Every row gives one point. The points of each table are mixes of a few directions, plus a little noise. How many directions does each table use, and how many do they share? Where both have some left over, give the other angles between the two spaces (their principal angles), to ten degrees, smallest first.

First, 7 rows:
[[  4   5]
 [ 29  38]
 [  3   4]
 [-42 -54]
 [  8  11]
 [ 40  52]
 [-43 -56]]
Second (4 x 2):
[[  3  19]
 [  5  45]
 [  2  18]
 [-11 -82]]
Directions: first 1, second 1, shared 0; angles 30

First (6 x 3):
[[-52 -63  45]
 [ 54  22  -2]
 [ 71  34  -7]
 [ -7  18 -22]
 [-32   0 -14]
 [-30 -13   2]]
Second, 4 rows:
[[-66   3  18]
 [-19  45 -34]
 [ 22 -32  21]
 [ 62 -17  -5]]
Directions: first 2, second 2, shared 1; angles 30

First (7 x 4):
[[ 38  23   2 -17]
 [ 15  -8  -4  -2]
 [ 35   9 -15 -18]
 [  3  41 -28 -31]
 [ 14  30  48   7]
 [-65 -42 -63   1]
 [-43 -55  60  61]]
Second:
[[ 75 -45 -17  -8]
 [-31  90  29 -13]
 [-23  -2  28  19]
 [  7  22 -29 -24]
 [-43   6  -4   6]
 [ 33  -5 -32 -21]
 [-17 -67  24  40]]
Directions: first 3, second 3, shared 3

First (7 x 6):
[[  -3   43   15  -21  -11    2]
 [  -3   38   13  -19  -10    2]
 [  12 -121  -44   60   31   -6]
 [   5  -45  -17   23   11   -2]
 [  -3   41   15  -19  -10    2]
 [  -1    6    2   -3   -1    0]
 [  -4   39   14  -20  -10    2]]
Second, 8 rows:
[[-10  11  34  42  10 -25]
 [-23 -10 -13 -15 -10  36]
 [ 26  16 -44   1  -3  38]
 [-47  -6  56  31   5 -45]
 [ 46  20 -16  16   9  21]
 [ 12  26 -46  13  -4 -50]
 [ 14 -32  29 -53   3 -20]
 [-17 -25   1 -37 -10  46]]
Directions: first 1, second 4, shared 0; angles 90

First (7 x 8):
[[-63 -17 -31 -12  -7 -21  24  50]
 [102  62 -11  16  55  28 -10 -96]
 [-24 -36 -19  41 -28 -36 -24  10]
 [-34  13  17 -16 -45  38  45  49]
 [ 63   9  19  18  19   4 -36 -58]
 [-19 -11   5 -16   2  -6   1  18]
 [-26 -19  19 -30   3  -6  -1  27]]
Second:
[[  -5   76   87  -15   38   37 -102   -7]
 [ -72    4  -26  -15  -30  -42   53   -6]
 [ -21  -43  -18  -25    1   56   -7  -15]
 [  28  -26   -9   -5    3   -6   27   28]
 [  39   -6  -39   14   25   -5   21   -2]
 [ -17  -25   18  -29   -9    2   20   31]
 [  46   18   -6   71  -23  -39  -14  -28]]
Directions: first 4, second 5, shared 2; angles 40, 90

First (9 x 9):
[[ 36 -24  26   7 -81  -6   9   7  15]
 [-15 -30 -65 -31  -5   9 -51 -11  -4]
 [  2  18  51  39 -11  -5  51  22  15]
 [  4  39  22 -28  73 -18 -13 -35 -42]
 [ 50 -20   4 -38 -73 -31 -32 -27 -27]
 [-19  29  -1  -6  20 -41   5 -13 -43]
 [ 31  53 -44  31  47   7  52  29   9]
 [-57 -41  30 -22  48  45 -55 -21  20]
 [-32 -22 -22  50 -18  39  31  51  58]]
Second:
[[ 48 -30  35 -32  57  71 -34   5  49]
 [ 18  59  -4  39   8 -17  64   1 -12]
 [-76 -40 -48 -35  -3 -54 -42  36 -41]
 [ 40  30  -3  21  42  21  41  32  25]
 [-34   4  25 -12 -24 -27 -27 -62 -39]
 [ 21   6   1  33 -75  11  24 -24  15]
 [-17 -29 -11 -16  -6  -1 -24   9   1]]
Directions: first 5, second 4, shared 3; angles 50

First, 9 rows:
[[-10  32  -7 -50 -45 -20  32 -19 -17 -28   5]
 [ 16 -22  -6  10  -6  25  -7  51  39  13  19]
 [ -5 -37  10  64 -13  50  39 -60  40  89   6]
 [ -1  22 -28   0  -9  26  10   8 -52 -12  11]
 [-38  36 -27 -43  33 -53 -22  39 -40 -69 -15]
 [  4  -4   2 -49   1 -26  27   8   3   9 -12]
 [ 21 -23  47  20  -2 -10 -24 -35  47  16  -9]
 [ 31  -9  38  19  46 -13 -44 -36 -39   0 -30]
 [-19   5 -29  27  -6  25 -12  45  17 -17  25]]
Second (9 x 11):
[[   3   14  -32   18    7   17    1  -18  -44    4  -16]
 [  -8    4   16   39   22   27  -53   -6  -20    0   -1]
 [ -92   17   18   34    2  -68  -11   39   49 -121   79]
 [  37  -10  -13  -26   -9   18   21  -12  -13   44  -30]
 [  34  -38   38  -75  -28  -26   42   19   74   39   -1]
 [  11   11  -27   16    9   25   -5  -19  -44   14  -22]
 [  13  -14   29  -12    1    6  -12    5   22   20   -1]
 [  18   -9    4  -17   -4    3    8   -1    8   22  -10]
 [ -18   21  -36   21    3   -4   14   -8  -34  -26    1]]
Directions: first 6, second 3, shared 1; angles 30, 30

First (10 x 12):
[[  88  -17    0  -37  -55  -92    3  -37   21 -101  -52   70]
 [ -17    3    0    6   11   17   -1    6   -4   19   10  -13]
 [ -54   10    0   22   33   56   -1   22  -13   62   32  -43]
 [  34   -6    0  -14  -20  -35    1  -14    8  -38  -20   27]
 [   6   -1    0   -2   -4   -6    1   -3    1   -8   -3    5]
 [ -12    2    0    5    7   12    0    5   -3   13    7   -9]
 [  11   -2    0   -5   -7  -11    0   -4    2  -12   -7    8]
 [ -52   11    0   22   33   55   -1   21  -13   61   31  -42]
 [ -81   16    0   34   50   84   -3   33  -19   93   48  -65]
 [  76  -15    0  -32  -48  -79    2  -31   18  -87  -46   61]]
Second, 8 rows:
[[ 40 -19  24   2  11  52  25 -32 -77  11   7  74]
 [ -6  83   1 -40  17   2 -12  14  53  -1  -8  -5]
 [-30 -60  24 -27  -3 -22 -26  67  22 -55  25 -67]
 [ 26  30  31 -30  15  44   5  24 -23 -25  26  48]
 [ -5  23  -3 -12  18 -18  24 -54  -2  86 -10  58]
 [ 11 -60 -35  82 -41  -9   7  -7 -36 -20   6 -17]
 [-30  31 -47  35 -24 -60  -8   8  68  18  -3 -43]
 [ -6 -27   6 -10   7  10 -16 -18  -6 -15 -40 -49]]
Directions: first 1, second 5, shared 0; angles 80

First, 10 rows:
[[ -15    5    9   -3    7   13   -1   -6   -9   -7    3  -34  -25   -2]
 [   7   -2   -4    1   -3   -5    1    3    4    2   -2   15   11    0]
 [  21   -8  -12    5  -10  -18    0    8   12    9   -5   49   36    2]
 [  13   -5   -7    3   -6  -11    0    5    8    5   -2   29   21    1]
 [ -22    8   12   -5   11   18   -1   -8  -12   -8    5  -48  -34   -2]
 [  21   -7  -11    5  -10  -17    0    8   12    9   -4   46   33    1]
 [  36  -13  -20    7  -17  -30    1   14   21   15   -8   80   58    3]
 [ -53   19   29  -12   25   45   -1  -20  -31  -23   11 -121  -86   -5]
 [  -8    3    4   -2    4    6    0   -3   -5   -4    1  -17  -12   -1]
 [   1   -1    0    0    0    0    1    0    1    0   -1    2    1    0]]
Second, 9 rows:
[[-13  24  15   0 -11  25  20  10   4   3   1  16   3 -36]
 [ 16 -31 -20   0  13 -32 -26 -13  -5  -4  -3 -20  -4  46]
 [ 23 -46 -29  -1  19 -48 -37 -20  -7  -6  -4 -31  -6  68]
 [ 17 -33 -20   0  14 -34 -27 -14  -5  -4  -3 -22  -4  49]
 [ -5  10   6   1  -3   9   7   4   1   2   1   6   1 -13]
 [ 10 -19 -13   0   8 -20 -16  -8  -4  -2  -2 -13  -2  29]
 [-27  53  34   0 -22  56  44  23   8   8   4  37   6 -79]
 [-11  20  13   0  -8  21  16   8   4   2   2  13   3 -30]
 [-11  23  16   0 -10  23  19  10   4   4   1  16   3 -34]]
Directions: first 1, second 1, shared 0; angles 90

First:
[[ 58  -8  -2   4  22   6   9  11 -49  35  23 -37 -11 -71 -51 -47 121 -25]
 [-24   7  36   2  13   4 -44 -21  21 -18 -19  14   4  25  14   2 -21  28]
 [-15  22  15  16  42  31   5  -4  21   3 -41 -56 -28 -32   6 -25  66   9]
 [-18  11 -77   0  -5  10  76  30  38   8 -29 -32  16   3  20  42 -60 -32]
 [  4 -17   1   0 -73 -43  28   1 -27 -20  43  49 -48  31  24  14 -37  -4]
 [  3 -17  27 -26  20  33 -54  11 -52  -3  66  35  52  -3 -13 -27  -1   9]
 [-13   4 -48   2 -43 -24  54   9  24  -6 -13   9  -9  29  24  45 -73 -17]
 [ -4   6  29   7  14 -20 -50 -36  39  -3 -45  12  17  24 -12  15 -22  26]
 [ 11  -6  18  -3  10   7 -26  -3 -20   4  16   7   9 -11 -16 -18  27   6]]
Second (9 x 18):
[[ 50 -39   6 -11 -43 -20  27  -4  29   6  -5  19  -6   7   4  44  -6 -39]
 [ 60 -82 -25 -40  -7  32   1 -36  73   5  18 -45  28 -39  11  31 -12  71]
 [-28  -1 -35  10   9  -5  24  27  -9 -38  27 -22   3 -13  -5 -12  -5  21]
 [-33  57   3  11  25   3 -16  28 -74  26   7  28  24  15 -22 -39   8 -51]
 [ 11 -11  39   2 -22  -5 -11 -40  44   2 -34   1 -42  14  30  17   6  20]
 [-20  32  -8  11  62  -5 -33 -10  -6 -19 -30  -3  -9 -18 -30  22 -11  41]
 [-43  43  31  18  18   0 -29 -18  -7  -6 -29  -1 -35  13  14 -25  11  25]
 [ 49 -54  16 -10 -82 -19  44  -4  41  10   7  18 -16  24  30  27   2 -51]
 [-49  56 -29   9  41  17  -8  52 -93  17  40   8  52  -2 -31 -63   6 -38]]
Directions: first 5, second 5, shared 1; angles 30, 40, 70, 90

First:
[[ -13   15    8    6    1   10   11   21   13  -11   12   -2    0   23
     0   19   -3   16    4    2]
 [   1  -17  -32  -23   -2   -5   32  -14  -21  -21  -19  -17  -21   -6
   -10  -23   21  -12   26    1]
 [  -7    2  -16    0   -5    2   16    9    2  -10   -1   -7   -5    2
     0   -4    5   -4   12    9]
 [  23  -38  -64   12  -25  -38  -39  -29  -24   46  -27   -4   17 -106
    27  -78   -2  -92  -12   39]
 [ -23   20  -28   34  -21    6    4   51   26    5   19   -5   14   -8
    18    3  -10  -22    2   38]
 [ -34   29  -27   30  -20   18   28   65   32  -12   25  -13    7   15
    12   16   -6   -7   17   37]
 [  20  -13   58  -47   35    3    4  -55  -25  -20  -15   10  -24   45
   -32   22   12   59   -2  -62]
 [ -33   33  -21   36  -21   18   18   69   36   -6   28   -9   13   14
    16   20  -11   -5    8   37]
 [  61  -32  121  -52   60  -15  -73 -117  -40   26  -25   46   -3   22
   -30   26   -7   69  -55 -103]]
Second (8 x 20):
[[ 40 -19  33  51 -20   0 -80   5 -12  77  55  49  57 -14  46  -5 -96  16
  -50  24]
 [ 27 -11  22  34 -13  -1 -53   3  -8  51  36  32  38  -8  31  -2 -64  11
  -31  16]
 [-13   6 -11 -17   6  -1  26  -2   4 -25 -18 -16 -19   4 -16   2  32  -5
   16  -7]
 [-50  21 -40 -61  23   2  99  -5  16 -91 -66 -59 -72  17 -57   7 119 -19
   61 -27]
 [-16   7 -12 -18   7   0  27  -1   4 -28 -20 -18 -22   5 -16   1  36  -7
   19  -8]
 [-24  12 -19 -29  12   0  47  -3   9 -44 -33 -29 -34   9 -28   3  56 -10
   30 -13]
 [ 10  -6   8  13  -5  -1 -20   0  -4  19  15  13  14  -4  13   0 -25   3
  -12   5]
 [ 23 -11  19  29 -11  -1 -46   2  -8  45  32  28  34  -9  26  -1 -57  10
  -29  13]]
Directions: first 3, second 1, shared 0; angles 30

First, 11 rows:
[[ 16   8  -2  28  40  13 -22   8   2 -41  18 -28 -57  25 -18 -31  16 -18
   71 -30 -66 -17  56  -3]
 [ 13   5   5  20  23  11 -13   9   0 -26  11 -16 -35  17 -11 -15   9 -11
   41 -18 -37 -11  32  -1]
 [-11  -4   7 -19 -35  -8  18  -5  -4  33 -16  24  44 -20  10  24 -12  16
  -59  24  52  10 -46   4]
 [-59 -25 -93 -82 -17 -65  16 -71   8  12  10 -12  46 -51  47   8  -9   7
  -33  39  13  65 -23 -26]
 [ -6  -2  29 -12 -46   0  23   9  -3  51 -27  40  61 -19   6  34 -18  20
  -83  28  77  -1 -64  10]
 [  1   1  25  -5 -29   5  16  12  -4  33 -18  28  38  -8   4  22 -13  14
  -54  18  55  -6 -43   9]
 [ 18   6  12  28  30  16 -18  14   1 -30  12 -18 -43  24 -17 -20  12 -15
   52 -24 -43 -17  41   0]
 [ 33  13  82  44 -20  43   8  54  -8  24 -25  34  14  19 -25  18  -6  11
  -37  -5  46 -40 -34  25]
 [ -2  -1 -46   4  51 -10 -25 -21   6 -54  31 -47 -64  16  -4 -39  20 -24
   89 -28 -89   8  72 -16]
 [  3   0  33  -5 -33   7  18  16  -5  42 -22  34  45 -12   3  27 -14  17
  -66  20  65  -6 -51  11]
 [ -6  -3 -46  -4  41 -12 -20 -24   4 -43  28 -40 -47  10   2 -33  15 -20
   72 -18 -71  13  58 -16]]
Second:
[[  -3   24    2   12    4   14  -41  -10    0  -13   23  -31  -62   10
    12   18   62   -3   37   -1  -48   -6   12  -40]
 [  15   -3   26   40    5    0   20   16   18  -35   31    9  -54   47
   -32  -34  -23  -23   24  -18  -23   16   45   17]
 [  14    2    2  -19   25   23   -7   22  -32   48  -66  -20   80  -49
     7   13  -12   23    3   13   41  -34  -23   18]
 [  -5    3  -33   -1    7   -5  -32  -16    2  -44   30   18  -30   23
     3   -6   34  -11    6  -38  -46  -41   -3  -26]
 [ -22  -14   -9   -8  -33  -29   46   15    4    9   14   42   17   39
   -21  -26  -51  -16  -69   24   71   14  -14   12]
 [   7   37   10   48   19   24  -48   21   -2  -45   52  -28 -121   75
   -21  -17   68  -31   57  -18  -63  -37   46  -48]
 [ -12  -13   -2  -35  -21  -12   25  -17   -1   49  -36   -1   70  -56
    24   28  -26   25  -38   35   49   39  -36   16]
 [  15   -9  -15  -15   24    9  -26  -25   -2  -12  -22   -5   34  -50
    22   19   15   19   28  -34  -46  -21  -10    7]
 [  -8  -27   17  -21  -31  -24   62   -8   14   43  -26   16   66  -39
     5    7  -68   16  -48   37   65   69  -18   43]]
Directions: first 2, second 5, shared 1; angles 50
